Rows are points. The points of each table are mixes of a few directions, plus a little noise. How many directions does each table use, and how many do they share? Where both have some left over, give the other angles between the two spaces (their principal angles), to ten degrees, smallest first.
In the rows, 128 means zero.

First:
[[120 127 124]
 [ 86 121 106]
 [209 140 169]
 [ 69 119  98]
 [188 137 158]
 [ 76 120 101]
 [150 131 139]]
Second, 4 rows:
[[175 135 152]
 [185 137 157]
 [ 73 120 100]
 [ 80 121 104]]
Directions: first 1, second 1, shared 1

First, 10 rows:
[[134 128 142 137 122 141 105 115]
 [157 127 187 168 101 184  27  72]
 [118 128 107 114 137 108 164 148]
 [129 128 130 129 127 130 124 126]
 [148 128 169 156 109 167  57  89]
 [104 128  78  94 151  81 214 176]
 [141 128 156 146 117 154  80 102]
 [131 129 134 133 126 134 118 122]
 [122 129 115 120 133 116 150 140]
 [ 95 129  61  83 159  66 242 191]]
Second:
[[117 112 111 110 143 106 169 126]
 [136  90  90 204 179 152 158 134]
 [131 176 177  77  70 127  64 125]
 [143 101 100 215 169 166 133 136]
 [131  84  82 193 184 141 177 132]
 [133 162 162 100  88 132  79 127]
 [124 131 130 112 123 119 132 126]
 [109 157 157  27  83  83 127 120]
 [128 140 140 114 113 127 112 127]]
Directions: first 1, second 2, shared 0; angles 30

First (8 x 12):
[[207 116 154  73 160  82 233  61  95 116 206 101]
 [126 132 127 100 122 148 138 140 117 124 160 116]
 [ 62 139 106 167 100 171  43 187 153 137  71 148]
 [144 118 135 179 145  79 123  91 145 135  72 150]
 [125 134 126  87 119 157 143 146 113 122 175 110]
 [ 91 132 116 167 116 140  73 154 149 136  76 147]
 [ 97 132 118 157 117 141  84 152 144 134  89 142]
 [171 122 142  94 144 106 187  93 109 121 175 111]]
Second (10 x 12):
[[ 83 125 126 123 100 169  77 189 130 141 120 118]
 [ 76 147 108 105 102 169  97 172 132 118 139 133]
 [169 164  79 219 171 122 137  56 159 103  73 184]
 [210  99 148 220 174  86 135  70 137 157  65 130]
 [170 112 146 141 148  93 155  93 123 136 124 121]
 [113  86 180  66 101 120 125 178 100 159 165  75]
 [147 137 122 122 142 107 162  93 128 112 140 138]
 [ 51 180  74  93  97 187 101 167 141  89 152 158]
 [125 113 146 108 121 123 129 142 119 139 140 110]
 [136 117 148  82 125 103 163 120 112 126 166 110]]
Directions: first 2, second 3, shared 1; angles 30

First (10 x 20):
[[118 104  90 137 164 100 120 137 113 119 142 144 162 122 123 135 135 126
  143 179]
 [138 190  77 111  91 205  88  47 142 213 135 146 227 179  61  92  70 104
   58  71]
 [131 124 165 128 118 121 145 147 132 108 118 113  79 116 151 135 141 136
  140 115]
 [151 197 176 104  48 211 126  78 160 180 105 106 107 160 110 100  91 122
   72  11]
 [123 133  72 129 144 136 103 102 121 156 144 150 201 145  94 119 110 116
  112 150]
 [123  96 151 137 148  89 147 168 120  86 125 120  82 103 161 146 157 139
  163 159]
 [113  74 115 146 182  62 140 177 107  77 139 135 113  97 155 153 164 138
  177 207]
 [126 105 167 133 135  98 151 166 126  88 119 113  65 104 164 144 155 141
  158 140]
 [141 163 169 115  81 170 134 108 147 148 111 110  97 140 128 116 113 128
  103  60]
 [116  94  97 140 170  87 126 150 111 105 141 142 147 114 133 141 144 130
  154 189]]
Second, 8 rows:
[[101 160 153 122 107 104 153 114 117 157 134 167 122 144 143 109 120 103
   50 134]
 [127 128 167 106 126 139 172 102 129 155 119 146 139 132 133 101  80 120
   61 142]
 [177 105  63 172 145 149 108 131  95 148 138 113  90  95 145 156 210 119
  234 133]
 [ 96 131 131 116 122 106  96 153 142 140 163 123 126 131  97 123 142 124
  163  95]
 [ 94 137 202 185 105 118 180  85  87 133 144 183 164 148 118 103 109 139
   95 107]
 [126 146  41 162 128  97  37 183 138  40 119  89 113 132 134 192 210 148
  215 119]
 [172  99  93  53 160 164 109 152 183 110  91  66 124 111 129 137  84 138
  130 159]
 [130 117 174 107 130 146 170 104 134 142 118 137 149 132 123 102  69 133
   77 137]]
Directions: first 2, second 5, shared 0; angles 60, 90

First:
[[ 17 202  42 119 137 189 139 160 130 125 167  68  69 156 135  85 125 106
   92 103 161 145 138 105 116  67 106  84 249 202 192  81]
 [ 70 178  91 133 140 146 134 135  83 116 127 131 107 151 147  79 150  92
  115 132 153 121 142 141 137 103 146 117 207 154 164  91]
 [154 127 122 142 116 109 115 139 128 148 156 104 129 133  90 174 102 166
  143 138 122 142 132  99 106 140  79 124  93 115 107 161]
 [136 101 135 112 123 142 134 126 184 131 132 108 126 110 127 148 113 143
  120 108 116 138 113 116 122 125 120 123 103 137 125 135]
 [184  79 188 123 128 103 128 101 136 119  88 176 165 105 145 131 144 122
  141 135 108 110 117 157 148 159 169 157  68  91 100 140]
 [203  49 195 111 118 110 130 103 193 129 102 149 164  87 131 168 118 152
  140 119  93 125 103 136 133 161 143 152  26  93  86 160]
 [148 119 129 134 120 117 121 132 138 140 143 114 131 127 106 160 110 152
  137 130 120 136 127 110 114 136  99 127  99 120 113 149]
 [112 169 121 152 141 108 124 124  33 117 108 172 133 155 143  81 165  91
  136 160 148 105 152 158 148 133 161 141 179 114 140 107]]
Second:
[[145 178  89 154 102  99  98 164  61 162 172 105 131 160  91 168  93 176
  142 154 128 160 122  84  91 143  76 110 113 121 111 174]
 [148  75 157  87 112 153 134 122 220 129 113 119 148  91 157 145 107 145
  110  93  98 150  80 124 129 130 156 126  69 140 118 138]
 [ 27 147  79 125 151 175 142 130 183 120 150  74  85 144 116 102 136  96
  104 109 160 128 164 127 136  63 103 115 223 177 179  70]
 [190  38 195 103 134 128 148  96 218 117 102 140 141  79 128 157 126 137
  136 103 100 107 114 142 138 152 138 145  50 104  98 142]
 [ 95 139 126 148 153 119 133 110  95 112 111 150 123 146 128  89 166  82
  134 145 151  96 170 163 154 112 146 147 182 123 145  89]
 [ 93 224  56 131 138 163 143 168  37 120 173 105  59 151 125  92 120 132
  117 111 150 128 121  93  96 125  94  70 212 172 161 124]
 [131  99 138 158 109  79  91 122 147 162 133 117 180 151  89 178 116 146
  148 168 127 149 161 127 131 123 103 165  87  94 106 145]
 [148 141 129 116 145 148 158 129 101 104 131 141  86 111 137 105 138 123
  129 107 128 101 116 127 123 146 127 105 144 139 133 126]
 [152  93 171 154 132  78 111  97 114 129  95 170 174 135 120 138 154 111
  154 166 127 109 157 163 155 141 153 176  97  79 103 128]
 [104 153 115 141 135 123 124 129  92 125 128 135 124 148 129 106 143 110
  130 142 144 121 145 139 134 120 133 133 165 129 139 113]
 [170 117 151  88 101 144 128 143 140 128 105 148 156 100 180 125 110 149
  111 104  91 155  54 120 120 158 180 116  67 134 111 158]]
Directions: first 3, second 5, shared 3
